Each row is a point. The points of each table are mixes of a few directions, plus a little noise. How many directions does each table use, and how many do they share? Where both have some left over, give the other angles between the two spaces (their principal angles), to ten degrees, smallest first.

First:
-.40, -.29, -.55
-.02, -.01, -.03
.47, .35, .64
.32, .24, .44
-.37, -.27, -.50
Second (6 x 3):
-.14, .09, -.41
-.06, .04, -.18
-.23, .16, -.70
-.12, .08, -.35
.24, -.16, .72
.31, -.21, .91
Directions: first 1, second 1, shared 0; angles 40

First (6 x 4):
-.37, .11, .11, -.45
.67, -.50, .08, .58
-.02, -.30, .27, -.29
-.15, -.02, .10, -.24
.17, .33, -.38, .51
-.28, .38, -.19, -.09
Second:
.10, .06, .06, .18
.04, -.73, -.94, -.22
-.43, .20, .12, -.49
.24, .04, -.08, .35
.22, -.13, .33, .14
.01, .53, .22, .30
-.17, .02, .29, -.27
Directions: first 2, second 3, shared 2

First:
-.40, .54, -.06, .35, -.19, -.11
.03, .37, .26, -.39, .32, .86
-.27, .09, .31, .49, .10, -.23
.16, -.20, -.34, -.15, -.23, -.23
.47, -.76, .05, -.29, .17, -.09
.12, .18, .21, -.42, .30, .74
-.11, .02, .13, .22, .04, -.13
-.01, .06, -.90, -.03, -.74, -.65
.02, -.30, .34, .23, .23, -.16
Second, 7 rows:
.04, -.32, .27, .32, .21, -.15
.01, -.24, .08, .21, .00, -.34
-.10, .54, -.25, -.19, -.13, .42
-.16, -.11, .34, .81, .36, -.07
.26, .14, -.26, -.94, -.16, .44
-.18, .61, -.22, -.05, -.10, .47
.19, -.62, .04, -.18, -.20, -.79
Directions: first 3, second 3, shared 2; angles 30

First (7 x 9):
.31, -.34, .52, -.04, .36, .22, .20, .01, .34
.14, -.94, .31, .19, .59, .03, -.37, .56, -.19
.06, .10, -.76, .23, -.25, -.68, .00, -.16, -.12
.06, .15, -.32, .07, -.26, -.35, .08, -.08, -.21
-.37, .65, .37, -.35, -.53, .48, .00, .11, -.65
-.01, -.08, -.13, .07, .06, -.09, -.06, .00, .06
-.20, .46, .01, -.17, .02, .38, .15, -.45, .77
Second:
.27, .45, -.35, -.04, .00, -.50, .15, -.65, -.17
.09, .23, -.26, -.07, .19, -.39, -.04, -.38, -.16
.23, -.76, .54, .44, .01, .71, -.24, .43, .06
-.33, .31, .12, -.67, -.16, -.22, -.66, .45, -.04
.37, .43, -.09, .01, -.49, -.20, .13, -.42, -.04
-.44, -.52, -.15, .43, .18, .48, .22, .39, .30
-.19, -.13, .20, -.10, .27, .12, .44, .18, .04
Directions: first 4, second 5, shared 2; angles 50, 70

First:
-.07, .29, -.05, .21, .39, -.16, -.06, .26, .03, -.06, -.28
.27, -.20, -.11, -.06, -.25, -.02, .04, -.01, .05, .05, .35
.18, .08, .07, .19, -.35, .02, -.15, -.21, .28, .07, -.26
-.20, -.42, .38, -.44, .23, .16, -.13, -.32, -.09, -.02, -.16
-.06, .23, -.13, -.11, .21, -.03, -.06, .07, -.17, -.13, .02
-.13, -.35, .08, .19, -.01, -.03, .36, .25, .04, .18, .22
.26, .21, -.35, -.11, -.45, .05, .00, -.10, -.12, -.07, .44
.02, -.19, .01, .07, .49, -.21, .08, .40, -.01, .03, .06
-.25, -.03, .15, -.21, -.08, .20, -.02, -.29, -.13, -.04, -.09
.03, .48, -.10, .44, .07, -.14, -.09, .17, .18, -.01, -.42
-.06, -.12, .06, -.18, -.25, .15, .02, -.24, -.07, .01, .12
Second (8 x 11):
-.01, -.02, -.04, -.28, .02, .06, -.07, -.12, -.17, -.09, .14
.02, -.14, .11, -.31, .19, .02, -.19, -.16, -.07, -.08, -.06
.02, -.14, .17, -.20, .24, -.01, -.21, -.12, .02, -.04, -.20
-.12, .94, -.55, .63, -.33, -.05, .31, .38, -.09, -.06, .08
.09, .15, -.11, .10, .16, -.12, -.04, .18, .02, -.04, -.05
-.01, -.28, .17, -.14, -.04, .06, -.01, -.14, .03, .05, .01
.14, -.46, .08, .23, -.20, -.07, .27, .19, .21, .24, .27
-.12, -.04, .17, -.05, -.04, .10, -.06, -.19, .03, .01, -.19
Directions: first 5, second 4, shared 4
